Each wall is flat, endless, passes through zero and stands at right angles to its row. A trip goes straight from one point to another. Which walls does it cross, in order?
In the rows, 128 means zero.

Walls:
(1): [113 175 100]
(2): [ 88 171 123]
(3): [155 157  82]
(4): [136 163 126]
(5): [ 98  58 122]
(6): [122 158 101]
Trips:
[153 136 121] to [105 145 155] => 2, 3, 6
[138 115 155] to [117 126 149] => 2
[165 101 182] to [134 184 177] => 5, 4, 2, 1, 6
[ 86  79 143] to [ 88 141 134] => 2, 1, 6, 4

Walls:
(1): [147 156 118 124 146 153  96 105 135 126 109]
(2): [113 128 125 104 165 124 130 196  68 157 141]
(3): [114 129 131 122 142  96 114 135 154 115 196]
(4): [155 113 108  85 167 151 111  92 116  96 125]
(5): [107 147 100 115 110 105 156 133 167 161 116]
(6): [126 123 107  93 150 113 176 114 150  87  59]
(7): [ 95 129  66  87 119 140 151 106 176  70  89]
(8): [100 189 131 105  89 100 122  83  80 137 159]
(9): [188 154 150  97 186 106 104 179  99 166 113]
Trips:
[ 83 144 103 132 156 154 118 155 149 109  83] to [153 193 137  99 148 106 117 151 118 134  83] => 9, 8, 7
[129 159  89 145 126 108 115 165 100 130  95] to [123 123 158 124 190 120 140 102 152 139 192] => 7, 6, 3, 4, 5, 1, 8
[113 131 131 112 139 147 140 126 109  81 190] to [186 182 104 140 110 100 181 115 117  76  92] => 6, 2, 1, 3, 5, 9
[117  81 106 155 131 132 208 105 157  79  81] to [106 163 157 144 160 124 182 174 166 136 140] => 4, 3, 2, 9, 7

Walls:
(1): [110 104 165 107 141 106 120 141  93 103 167 109 146 117 170 137 110 121
 112 134 176 104 122  99]
(2): [180 158  87 149 159 121 124  71 126  70 106  97 164 121  96 112 118 132
  82 111 198 156 133 116]
(3): [172  81 145 123 133 172  64  78 144 109 109  73  91  82 108 134 110 123
 145 142 135 170 120 149]
(4): [150 160 160 184 102 100 113 151 119 102 107 117  84 127 130 141 178 120
 149 125 111  52 125 123]
(5): [127 151 118 168 154 162  89 129 157 162  37  54  89 148 174 106 144 120
 115 150 105 162 105 157]
(6): [111 133  84 108  91 139 162  97 120 129 135  90 145 177 106 127  81 171
 129 128 128 105 184 153]
(7): [143 110 136 106 144 163 147 210 191 148 127 109  81 135 128 150 169 167
 151  56 161  96 179 108]
(8): [ 85 165 152 142  81 178 135 130 134 142  87 108 119 151 116 109 120 155
 183 136 110 125 183 178]
(9): [103 213 106 162 119 168  98 142 150 140 126 168 115 183 141 163 199 118
 118 170  92  75 126 161]
Trips:
[167 165 120  65 165  90 117 133 174 127 120 138 142 139 141 167 123  80
 178 151  98 114  93  99] to [133 104 142 145 185  60 105 107 144 143  99  91  99 150 147 122 119 101
 129 134 124 216 110 132] => 5, 3, 4, 9, 2
[163 119  82 133 120  87 159 159 114 125 147 136  74 111  65 147 141 148
 131  86  83 101 148 148] to [149 130  82 106 133 146  91  48 159 108 143 121 136 107  98 116 162 106
 149 101 182 106 113  74] => 2, 3, 6, 4, 1
[115 131 138  95 131 100  87 157 118 110 103 146 130 148 131 142 183 139
 189 134 125  95  69 134] to [ 90 106 121 107 164 109 118 140  74 177 118 149 111 131 154 126 116 127
 156 155  84 121 119 139] => 7, 8, 4

Walls:
(1): [140 138 107 137 170  88 110 131 115 122 185 100 132 111  95 121  95 153
 103 168 151  93 171  98 148 126 149  97 158 141  89  88  73 111  84 128
 131 123 122 171 145 157 121 145 130 152  66  84]
(2): [154 195 122 139 142 120 106 140 128 143 159 161  90 132 132 120 139 141
 144  90 151 172  12  53  94 124 152 143 161 143 152  97 100 112 164  82
 123 153  94 119 109  73 112  92 114 179 119 131]
(3): [125 118 141  62 157 107 143 138  56 121  68 166 206 167  86  75  97 118
 173 124 166 191 164 141 128  99 136 166  95 142 170 173 132 124 125 114
 125 148 150 129 120 177 129 111 152 113 126 123]
(4): [140 185 137 105 114 148 140 111 127 151 158 107 137 163 178 143 158 138
 110 135  90 187 107 129 132 114 110 146 104 101 169 176 106 161 111 158
 104 112 133  90  86 121  78 158  91 145 129 138]
(5): [ 71  95 147 144 172 169 118 164 142  38 123 157  96 143 162 124 164 144
 158 135 191 164 122 120  85 146 183 144 168 149 143 138 119 155 139 107
 128 133 137 144 128 174  93 115 148 174 156 139]
(6): [124 137  59 115  50 122 114 118 147 114 166  88 192 144 132 104 106 140
 102 159 109 117 132 161 167  79 123 129 131  70 114  79  74 115  93 122
 131 138 142 117 194 191 123 200 179 149 128 164]
Trips:
[103  93  94 128  80 103 150 150 117 177  90 150 141 127 170 154 154  74
 127 154  83 117 134 151 115 182 155 205 119 104  81 118 169 116 139 143
  93  70 127 101  86 128 112 120 185 173 107 150] to [111 112 126 113 144 101 116 137 157 145  72 155  82 200 137 132 121 125
 197  92 109  73 135  76  97 127  75 111 116 116  65 146 108 151 136 163
 147  53 105 163 162 137 139 166 166 122 117  82] => 4, 6, 1
[ 94 120 120 139 119 111 121 149 167 116 105 134 105  95 130 141 132  97
  78 144 116 205  54 103  93 158 119 163 129  84  87 119 130 101 113 149
  77  86 175 169  86 155 112  41 114 123 144 110] to [166 120 176 117 105 120 145  71 119 177 144 139 108 198 105 112 181 160
 178 119 195 135 108 163  88 138 115  85 153 183 178 149 111 104  91 144
  81 128 114 113 106 144 164  98 138 160 148  68] => 3
[100 122 124 146 130 167 189 124  89 160 125 100 126  93 163 199 131 140
 115 112 109 143 155 124 130 131 158 139  76 181 115 124 129 101  83  78
 119 138 136 179  81 140 193 146 146 118 144 140] to [170 129 136 136 135 123 110 138 163 109 124 185 109 122 142 157  99 122
 160  49 175 193 149 134 133 101  98 113 169 169 149 103  66  93 180 120
  80 125 121 109 119  89  95 126  68 110 145 130] => 5, 2, 3, 4

Walls:
(1): [133 181 125 160 147 151 162 108 144 160 129 177 100  99 148 106  88 188
 149  85 134 149 108 165 160  95  84 110 179 112 161  79 146 103 117 159
 144 182 186 118 172 121 163 153 153 162 101 119]
(2): [161 117 122 119 170 148 122 129 118 105 151 119 131 118 179  87 144 123
 146 100 124 124 160 167 105 122 154 124 151 104 128 125 185 154 115 161
 135 120 108 149 123 125 205 143 157 206 135 154]
(3): [172 148 110 104 133 146 139 101 111 135 115 150 132 116 172 124 142 164
 139 119 139 193 210 102 125  70 118 123 151 166 217 105 117 139 147 104
 106 130 115 122  57 192 191 154 135 102 135 110]
(4): [176 108  77 183  96 144 166 140 168 126  60 148 141 120 102 181 138 150
  95 133 162 112 162 134 168 105  86  79 132 115  94 160  88  78  73 122
  87 103  47 110 132 155  53 117 125 185 117 115]
(5): [130 146 135  96  72 142 106 109 138 110  86 145  95 143 138 166 116 120
 139  85  72 119 155 148 104 156 119 142 121 121 110 121 127 149 105 116
 112 122 145 167 167 106  76 137 114 112  90 135]
(6): [147 207  98  98 127 132 179 100  97 150 113 118 131 125 129  96 142 170
  83 186 116 148 166 123 169  72 117 182 141 126 151  87 144 118  87  49
 204  78 150 122 146 103  90 154 146 150 149 119]
(7): [112 108 135 112 166 183 141 152 146  80 147 111 133 111 101 115 156 112
 147 132 157 141  90 122 131  72 130 145 131  87 125 138 175 144  99 147
  76 131 129 100 105 111 153 107 103 134 206  52]
(8): [126 149 211 117  91 109 122 123  78 115  95 136 129 119 135 178 134  97
 118  97  84 151 132 123 115 129 121  60 110  85  76 160 195 111  92 120
 121 126 135  54 152 162 119 123 105 149 135 121]
(9): [144 182 152 102 123  73  66 114 133 150 154 118 134 182 125  49 136 153
 117 188 124 156 119  83  95 129 128  77 141 188  91 127 125 131  96 113
 150  88  72 116  60  71  81 111  93 177 177 135]
(10): [140 146  62 138 139 198 160 159 192 153 157 118  93 186 101 160 139 103
 111 129 152 134 124 173  91 114 142 178 126 142 112  98 156  83 152 133
 107 120 109 115 130 146  78 128  94 146 143 153]
Trips:
[151 147 136 130 139 124 171 134 122 101 122 150 173 138 127 129 107 147
 103  90 194  66 148 160 101 112 174 116  94 192 141 127 101 143 138 119
 138 123 113 100 109 127 118 135 133 115 174 157] to [176 115 198  94 121 145 197 103 105 186 115 171 174  97  94 149 163 116
 137  99 147 115 165 170 103 158 129 132  84 103 152 143 142 153  88 111
  64 119 193  95 137 139 177  67 169 150 126  90] => 9, 7, 8, 6, 10, 1, 5
[121 105  98 141 156 103 125  85 122 104 157  63  94 138  56  73  76  90
 147 162  88 148 111 156  67 167 147 126 143 162 113 168 188 142 112 181
 120 129 126 168 170 106  77 158 128 102 201 133] to [114 150  95 105  92 152 110 173 178 101 135 147 150  71 118 127 151 145
 130 180 101 128 162 130 127 143 189 126 154 123 119 103 118  88 143 150
  89 130  52 179 169 116 148 175 111 153 168 112] => 4, 3
[154 132 110 118 118 123 168 105 140 149 146 156 131 121 106 140  94  99
  98 106 143  95  98 163 141 149 162 144 125 159 143 147 166 103 144  60
 119 146 179 137 157 122 146 134  92 124 124 157] to [104  98 195 120 125 122 113 172  64 114 113 142 145  98 147 116  61 165
 132 147 152 116 169 117 140 133 189 191 163 155  86 102  69 109 144 123
 119 171  82 103 135 114  58 148 137 150 130 133] => 1, 10, 4, 9
[155 170 113 146 117 189  96  97 104 158 133 155 158 150 168 150 100 169
 117 161 121 133  82 140 114 144 105 124 125  87 128 163 111 124 110 102
 120 102 100 153 109 134 149 140 127 118 100 148] to [142 142 105 127 150  62 112 181 128  99 178 141 123  68  89 126  96 118
 116 136 136 198 141 142 148  76 140 120 152 145 143 148  73 180  88 177
 197 133 185 153 105 153 137 178  72 126 130 156] => 5, 4

Walls:
(1): [101 157 162 110  85 100 144 156 138 139 116 112 125 139 113 124  94 181
 165 178 129  95 163 104 125 134 138  98 142 170  90 117 119 161 114 117
  94 102 114 136 124 111 113 114 156 176 143 127]
(2): [ 79  95  71 134 191 156 106 133 116 143 183 129 112 130 117 107 112 120
 116 124 105 134 110 100 107 107  71 129 156 117 118 138 108 171  91  85
 145 133 155  97 155  83 130  86  21  77 180 116]
(3): [165 199 115  94  99 128  95 133 108 163  80 177 104 121 110 176 142 127
 145 138  88 179 135 167 123 143 139 123 134 128 121 164 150 114 202  78
 141 135  90 164 137 125 123 119 126 123 182 101]
(4): [129 128 185  68 132  96 140 155 190  83 159  95 180 138 111 124  84  94
 156 122 117 183 118 104 215 163 125 117 179 173 114 139 119 104 115 127
 106  85 135 114 131  84 108 119  80  64 155 186]
(5): [109 136 117 136 162 123 109 161 124 222 127 202 149 146  84 122 133 113
 122 141 173 156  78 129 131 121 127 109 199 133 137  94 138 126  62 127
 126 154 149 144 109 122 131 134 100 135 161 124]
(6): [124 188 148 110  93 103 107 155 139 141 137 163 142 130 103 116 110 135
 120 122 111  64  70 105 134 155 137 185 118 181  86  90  42 131 173 147
 175  97  90 148  85 167  75 166 125  90  87 117]
Trips:
[117  94 101  91 146 124 119 179 119  94 136 122 125  67  68  92 110  77
  72 123  88 120 122 107 136 142 144 171  59 137  95  92 122 123 144 117
 226 135 121  93 128 111  98 184 125  92 133 121] to [174 120 153 102 108 144 177 108 198 187 127 103 143 156  61 107  88 142
 170 148 155 126 130 120 145 127 134 131 119  39 143 167  96  98 116 148
  88 116 106 117 112 140 141  46 115 199 146 143] => 1, 2, 6, 5
[149 116 140 196 150 130 136 126  92 159  50 137 140 123 137 131 144 150
 113 136  96 151 118 177 107 134 106  94  93 105 116 115 111 129  69 122
 173 115 114 151 145 123 137  92  96 132  72 111] to [163 151 125 163 101 125 100 130 110 105  62 113 123  76 169  98 130 127
 153  91  96  65  71 109 138 119 203  72 140 130 204 122 140 191 139 172
 171 104 145 102 120 157 142  88 121 132 167 107] => 2, 5, 6
[166 108 151 128 161  91 202 105 116 117 127 158 138 121  85 177  62 102
  79  98 104  87 165 105 125 107 134  97 149 116 149 103 194 119 134 161
 145 151 128 162 125 129 124 162 110 162  48 142] to [121 132  85 135 165  95 124 174  54 107 142  93 136 131 117 111 135 123
 111  95  77 122 131 119 147 174 117 121  67 153 152 130 114 117 135 104
 141 144 143 132 137 145 131  77  97 134  94 127] => 2, 6
[159 148 105  97 158 122 143 187 109  89 100  88 165 176 141  81  87 106
 145 137 140 128 119 105 141 115 178  75 125  85 140 124 161 149 124  85
 172 143 103 118 149  80 108 108  59 117 138 127] to [113 158 120 105 141 147 134 188 167 140  92 119 145 122 155 146 137 116
 136 177 151 139 127 142  99 182 123 135 108 143 166  89  65 134 149  59
 131 161 112 117  92  93 103 174 138  97 145 153] => 6, 2
[142 117 146 133  72 160 137  68 190 145 145 147 168  90  80 150 137 195
 120 122 151 164 113  72 125 128 124 137  72  97 128 131 162 184 127 142
 108 110 153  80 144  77 127 128 113  91 157 151] to [133  92 164 110 110 210  74 158 162 134 108 106 105 104  91 119 155 169
  96 115 125 113 115 123 143 102 156 118  71 142 131 126  93 136 143 161
 154  85  46 123 125 161  62 103 114 150  82  97] => 6, 2, 4
[144 152  95 136 124 123 160 149 145 114  92 117 175 140 139  95  93  84
 154 114 130  67  71 104  78 129 204 143 131 147  62 186 147 130 113 123
 125 157  73  88 128 141 155 148  90 112 108 121] to [183  83 165 137  50 102  92 161  89 167 119 101  88  90 139 135 147 136
 108 173 157 123  84  85 147 158 104 175 134 176 113 100 151 187 129 161
 119 106  98 177 101 143 127 161 127 118 150  52] => 4, 5, 3

Walls:
(1): [ 98 131 141 178 160 139  92  93 105  84 189  80  97 113 130 118 152 133
 127 134 146 127 155 109 136 183 142  99 190 145  78  95  90  78  89  81
  91 181 147  98 173 163 110 161 130 167 113 138]
(2): [178  91 177 113 108 162 147 191 146 105 124  91  99 146 126 117 168 157
 152 102  99 105 101 113 110  99 168 185 140 141  78 111 171 126 109 134
 107 107 127 162 131 149 158 104 104  98 177 137]
(3): [100 112  94  94  92  87 125 129 184  76  96  50 143 165 109 148 122 131
 145 162 156 148 142 189 141 160 108 159 184 102  87 121 131 116 132 160
 120 125 126 149 117 124 127 164 141 157 120 216]
(4): [121 187 114 117  93  83 163 153 136 103 148 125  42  53  82 120 117 108
 129 148 147 124 153 140 130 117 116 101  79 174  82  89 161 111 146 139
 135 148 153 158 137 127  99  98 126 205 141 144]
(5): [120  96  87 109 116  99 199 129 149 106 129  50 179 106 168 117 127 110
 149  83 115 140 106 138 104 125 130  59 155 176 125  93 139 108 139 138
 178  90 125 155 125 175 157 183 132 135 154 150]
(6): [186 130  93 153 128 110 160 118 143 107 183  94 126 126 150 170 116 130
  97 119 107 182 110  83 144 204  76  85 113 116 133 129  96 159 175  88
 105 115  94  68 135 159 156 122 171 109 152 132]
(7): [ 83 205 142 115  94 160  78 109 102 141 135 129 123 158 137 109  73 128
 169 108  91 105 152 140  76 143  96 167 132 110 167  87 110 131  56 122
 158 162 130 144 159 129 156  92 156 145 117 164]
(8): [105 154 128 137 129  79 173 158 145 144 125 134 136 102 135  91 137 162
 138  65 105 102 100 127 105 108 113 136 143 107 149 163 165 126 151 119
  84 151 140 143 148 161 108 118 117 140 161 126]
Trips:
[138 128 114 131  70  66 175 121  49 120 164 142 131  89 109  58  90  98
 146  96 107  97 129 150 138 109 180 100 124 136 138 164 102 158 175 140
 149 180 120 117 114 141 196 154 143 145  82 146] to [117 125  84 137 155 138 104 147 114 177 141 102 100 152 157 180 128 118
  99 190 138  48 101 127  92 113 126 110 142 115 135 118 126  85 120 124
 150 144 143 124 142 133 125 105 102 163 162  77] => 6, 1, 5, 8
[133 155  99  84 133 141 130 102 136 135  95  87 126 124 156 101 145 133
 100 146  92 179 154 145 117 159 155 168 198  97 132 187 114 170 151 118
  89 154 147 151 211 189 124 107  89 126 174 123] to [138 160  66 119 119 110 107 111 142 164 147 127  99 142 129 107 121  99
 104 121 109 164 112 120 115 154  95  87  76 116 113 114 137 156 161 162
 145 180 136  75 126 101 171 149 141 124 181 129] => 5, 2, 4, 1, 3, 8
[ 92  96  89 139  96 101 178 102 147 137 124 144  60  79 127 111 170 114
 113 169 141 101  59 154 130 173 107 162 129 130 116  92  78 140 103  93
 133 152 137 140 216 150 175  69  87 105 119 119] to [104 172 118 167 159 167  95  93 160 119 106 131 125 141 232 125 219 179
 133  77 162 146 133 143 188  96 144  58 173  93  91 102 137 110 124  46
 132 173  93 176 127 112  40 157 135 149 109 181] => 3, 2, 5, 6, 7, 4

Walls:
(1): [160 110 138 108 139  70 103 133 192 133 101 160  78 133 176 133  85  92
 129 132 132 149 117 153 118 185 128 113  93 118 106 147 124  79  92 189
 139 108 114 132 110 132 117 125 129 188 157 130]
(2): [106  90 166 170 122 115 175 139 126  86 101 181 132 184  93 126 121 140
 120  96 109 122 132  99  95  97 163 161  74  96  95 166 148 159 116 151
 105 173 141  80 104  96 152 117 173 128 120 139]
(3): [ 55 185 175 136 171 121 111 156 112 146  94 128  87 139  91 153 165 120
 108 119 108 141 107 133 116 144 126  63 133 109 123  55 152  92 104 163
 197 186 149 179 221 152 119 154 145  66 170 100]
(4): [133 153  97 173 126  55 128 122 117 125 127 101 143 144 106 110  98 124
 132 167  81 128 150 102 101 113 110 132 185 116 145 134 151 118  96 116
  84 111 171 110  49 121 160 113 164 141 211 144]
(5): [137 118 141  90 172 118  77 128 114  92 139 126  95 144 112 155 142 108
 201 148 108 132 154 106  83 145 209 121 138 150 106 109  90 130 115 161
 160 100 131 156 103 128 163 172 153 152 168 144]
(6): [111 120 136 144 161 120 149  94 127 171 119  95 101  90 163  87 172 143
 165 109 143  93 141  89  44 118 182 118  98 122 171 164 146 174 129 127
 180 149 147 110 108 157 138 116  59  89 119 106]
(7): [168 156 115 157 133  99 121  85 116  90 115 164 154 131 114 101 113 135
 143 169 164 122  80  90 152 131 136 102 120 110 162 103 156 154 128 141
  84  95 158 129  89 107  97 126 144 190 119 104]
(8): [110 144 161 124 151 151 109  76 159  98 113  97 128 136 112  99 143 142
  98 152  96 137 145 155 121 124 138 113 120 113 176  96 140 181  95  86
 178  97  75 112 128  98 110  85 120 125  35 148]
(9): [ 67 139 131 139  71 105 100 128  99  85 167 155 142 183 182 127 121 205
  97 145 146 168 133 105 171  82 149  51  85  92 158  93 135 116  72 179
  78 153 116 140 139 125 144 115 114 148 161 207]
(10): [ 95 139 160 172  83 116  71 101  99 126 153  77 170  93 163 123 116  91
 100 140 112 106 145 144  87 141  79 127 157 123 137  95 158  95 128 132
 149 147  77  88  97 121 163 129 105 145 145 108]
Trips:
[112 103 129 104  85 128 109 150 120  99 122  81 120 168 113 122 145  96
 113 156 149 130 160 137 129  78 166 143 124 107 110 164 176 123 108 111
 106 142  95 121  96 135 172  91  69 147 130  82] to [131 106 147 149 131 132 150 114 180 156  86 150 108 155 182 125 154 102
 186 137 106 140 164 149 117 115 101 168 111 116 122 163 191 197 189 137
 159 170 141 114 162 107 133 126 126  74  99 117] => 9, 4, 10, 3
[153 167 199 108 147 115  79 159  72 174  91 109 100 127 182 133 144 138
  58 127  75 187 129 145 129 164  72 113 102  86 105 109 107 110 119 113
 104 142 160  89  89 144 157 137 123 119 146 121] to [137 111 196 133  98 227 101 166 118 102 124 114 136 135 122 171 162 185
  71 119 146 195 125 189 124 172 108 111 101 121 122 149  75 141  84 184
 208 112 141 138 107 128 135  92 138 201 140 125] => 8, 4, 5, 2
[119 134 149 102 136  66 104 136 110 129  92 128 155  82 121 116 130 177
 167 107 113 109 143  77 108  86 161 105 135 112 125 143  83 116 125 138
  91 172 119  69  54  88 162 117 117 145  81 175] to [153 133 187 110  77 145 119 131 162 105 148 131 124  83 113 136 150 173
 159 124 150 124 146  82 163  90 119 172 139 117  92 173 153 155 114 146
 178 164 153 166 154 114  65  84 103 146 139 183] => 10, 4, 7, 5
[116 149 197 147 156 134 160 117 132  89 100 150 140 106  91 151 161 170
  73 154 134 127 165 125  98  96  84 110 126 137 139 108 117  82 112 135
 139 111 129 149 118 143  85  92 104 154 149 165] to [117 134 124 119  67 118 137  84 162 134 156 144 206 151 174 149 168 109
 142  89 126 146 172 168 158  82  85 140 143 144  92 166 171  79 125 183
 105 151  41 155  89 148 194 129 126 146  84 130] => 1, 7, 3, 4, 8
